Each row of a before or after table is a point. One or more steps were done to the points. Then noise was added and the rows were shuffled. The steps act on columns, c1 being the first. Write out the steps. A step turns or swaps two columns, mirrors them in a line or flattens them onto one, adds a multiple of one to another, or multiplies or shifts one. Angles are multiples of 10 degrees, from the lower column toward the higher: turns from -170 to 170, lines from 10 to 170 but not 90. Use the fewest steps. Two steps may share a column if one is a turn and the other turns, adds or multiplies; they go together, in the order done. Otherwise the lowest column goes first.
In the rows, zero is written as 128.

Before (10 x 3):
[[160 148 108]
 [ 73 102 156]
 [ 97  95 154]
 [ 76 113 135]
 [101 146 155]
 [164  85 172]
 [167 155 121]
 [ 97  83  91]
 [114 155 109]
 [ 70 158  94]]
After (10 x 3):
[[ 96 135 113]
 [127  82 145]
 [102  88 130]
 [ 97 123 142]
 [141 176 121]
 [136 163 110]
 [ 67 117 103]
 [139  73 106]
 [184 114 157]
 [ 99  73 148]]
Steps: turn c1 and c2 by 40 degrees; multiply c3 by 0.7

Before (11 x 6):
[[123 169 148 145 151  82]
 [189 150 108  90 178 177]
 [127 172 135 189 128  83]
 [144 138 109 102 138 157]
 [176 162  78  99 148 166]
 [106 136 120 193 144 110]
 [154 168 160 148  96 107]
 [134  86 160 134  90  60]
 [144 111 129 127 109 108]
 [117 139 113 105 151 180]
 [159 173 152 181 158 135]]
After (11 x 6):
[[126 147 121 154 183  87]
 [162 174  87 167 136 102]
 [142 155 149 101 107 133]
 [157 115 121 163 130  76]
 [107 137  61 142 151 124]
 [143  96 130 130 138 130]
 [190 197 156  98 114 143]
 [127 134  71 156 162  79]
 [116 173 144 107  96 140]
 [178 181 134  71 105 115]
 [133  48 132 161 170 127]]
Steps: turn c5 and c6 by 60 degrees; turn c2 and c6 by -60 degrees; turn c3 and c4 by 70 degrees

Before (9 x 11):
[[134 140 137 129 101 129 133 131 106  92 119]
 [152  84 133 133 105 140  78 174 123 134 122]
 [143 122 120 134 142 109 128 133 142 136 137]
 [139 129 118 116 120 129 118 127  91 107 119]
 [152 127 126 130 136 112 113 147 142 168 110]
 [112 139 105 127 105 135 141 124 105  96 114]
 [129 140 121 101 114 127 121 140 124 109 133]
 [143 159 119 127 149 138 135 128 139 146 146]
 [119 135 122 131 126 119 142 155  97 100 113]]
After (9 x 11):
[[126 143 127 101 114 127 121 121 118  71 133]
 [145 128 133 127 105 129 142 116  91  32 114]
 [100 145 115 130 136 121 113 135 133 247 110]
 [118 138 113 127 149 142 135  99 123 183 145]
 [110 156 135 133 105 147  78 185 131 146 122]
 [118 128 153 116 120 132 118 127  98  65 119]
 [107 130 111 134 142 115 128 135 126 152 137]
 [123 135 153 129 101 131 133 118 127  20 119]
 [134 156 151 131 127 116 142 131 106  44 113]]
Steps: mirror c1 and c6 in the line at 80 degrees; turn c2 and c8 by -70 degrees; multiply c3 by 1.3; turn c3 and c9 by 60 degrees; multiply c10 by 3

Before (13 x 18):
[[116 143  86  97 128  99  95 173 142 105  93 176  86  65 118 173 170 115]
 [123 145 191 155 173 123 158 120 147 113 138  90 134 138 170 136 151 129]
 [114 139  88 101  95 125 103 152 128 134  85 177 144  99 102 228 165  91]
 [111 124 145 141 173 112 143 150 124 153 132  69 149 132 108 106 143 133]
 [160 106 166 113 191  96 107 118 141 132 127  74 142 146 161 119 125 104]
 [121 105 125 119 102 134 150 190 110 111 163 124 133 201 153  85 114  71]
 [125 120 143  95 181 114 161 124 119 154 148  98 107 171 146 148 162 143]
 [108 159  74  93 117  82 143 144 143 116  47 152 119 102 128 179 133 102]
 [ 93  85 149 129 191 146 131 144 123 135 100  69 121 124 196 122 130  96]
 [ 86 103 149 110 141  83 131  99 152 139 150  79 127 109 155 139 144 126]
 [134 150  61  94 115 109 126 142 165 127  84 129 134  78 139 177 212 100]
 [118  45 176 108 128 119 171 221 152 126 111 127 143 181 156  91 124  76]
 [103 132 178  96 140 105 127 136  97 136 113 104 140 155 153 100 174 109]]
After (13 x 18):
[[146  93 181 141 133 119 168 220 169 146 104 126 118  35 186  93 123  73]
 [159 146 180 148 135 105 129 137  81 172 116 107 112 110 153  99 173 114]
 [125 145 189 108 175 125 158 126 159  68 141  91 114 136 171 134 145 128]
 [149 116  84 154 128  98  94 173 151 144  95 180 180 190 130 174 168 115]
 [158  94 154 112 196 145 130 147 123 113 106  72 147 104 198 122 130  99]
 [176  97 148 127 138  80 130  99 167 149 151  75 139 127 147 137 147 124]
 [137 152 124 132 105 133 151 195  93 122 164 132 107  59 172  82 116  67]
 [154 112  90 148  96 126 105 151 125 168  85 179 118 155 113 228 165  88]
 [137 157 146 159 184 116 162 126 112 197 150  98 140  95 149 149 162 145]
 [101 117 167 148 192  91 104 117 149 170 126  77 118  93 159 118 125 102]
 [138 110  61 161 116 111 125 138 187 178  84 131 132 177 143 178 213 103]
 [141 121 145 112 172 113 141 146 122 128 133  68 105 121 114 106 145 129]
 [154 137  73 156 116  83 142 142 153 154  46 153 133 170 134 176 134 101]]
Steps: turn c1 and c4 by 160 degrees; add 1.5 times c4 to c10; turn c2 and c14 by 140 degrees; turn c2 and c13 by 160 degrees; add 0.3 times c8 to c15; multiply c9 by 1.6

Before (8 x 32):
[[143 131 133 138  75  92  75 127  72 162 127 114  82 148  83 160  87 122
  144 120 149  76  69  73  86 113 146  83  91 147 117 151]
 [138 103 132  80  98 161 126 170 139  94 160 116 132 149 111  99 148 112
  184 145 172 149  91 127 171 172 149 141  72 137 168 155]
 [111 133 135  90 168 150 112 148 122  93  98 127 124 174 150  94 160 100
  137  93 108  76 149  91 124  91 114 120 151 182 172 130]
 [170 185 161 152  80 145 163  90 162 185 146  84 110 101  82 133  68 144
  116 149 124 144 153 126 162 104  73 164 106 132  74  99]
 [168 132 105 101 121 102 170 143  85 193 178 133 174 149  95 130 164  88
   97 163 150  97  78  94  93 136 106 155 133 175 121 162]
 [ 96 111 142  62 156 103 152  89 153 136 113 115 103  92 143 142 116 108
   94  75 125 123 161 145  81 111 114 103 129 180 168 133]
 [147 106 133 154 127 149  93 133  77 113 122 130  85 160  93 160 157 148
  129 100  91 113 150 137 149 127  75  74 147 114 142  83]
 [ 87 101 120  62 166 150  84 100 105 179 120  35 166 105  92 126  66 169
  183  77 130 140  88 145 152 115 143 125  90  93 144 104]]
After (8 x 32):
[[146 108 133 150 127 150  99 133  77 112 123 129 161 171  93 180 154 108
  128 100  90 115 149 137 135 127 103  74  95 114 143  82]
 [144 131 132 138  75  91  74 128  73 163 127 114 106 118  83 181  87  96
  145 121 149  75  68  73  70 114 163  97  72 146 120 151]
 [ 97 111 143  61 155 107 157  91 154 134 113 116 166  66 144 162 118  97
   95  77 126 124 163 143  93 111 116 124 105 180 109 133]
 [168 130 106 100 119 102 169 143  84 193 177 132 116 125  96 149 164 115
   97 162 153  97  78  95  79 136  84 175 174 175 125 163]
 [ 86 101 122  63 166 151  92  99 104 178 121  34 109 124  92 145  66 157
  183  77 130 139  87 146 167 113 156 101 151  93  80 106]
 [137 103 132  78  97 162 134 169 140  92 160 117 123 175 112 119 149 123
  184 145 171 149  91 126 167 172 139 147 111 136  60 155]
 [169 187 161 154  79 145 146  90 162 185 147  86  76 128  82 153  69 163
  113 149 122 143 152 124 180 103  64 146 104 129 151 100]
 [109 133 133  88 168 151 110 148 122  93  98 128 177 167 148 115 159 103
  137  93 109  74 149  90 100  91 109 141 133 181 118 130]]
Steps: add -0.3 times c2 to c7; turn c13 and c29 by 70 degrees; turn c13 and c31 by -130 degrees; multiply c25 by 1.3; turn c14 and c25 by -30 degrees; shift c16 by 20; turn c18 and c28 by -40 degrees; add -0.5 times c28 to c27
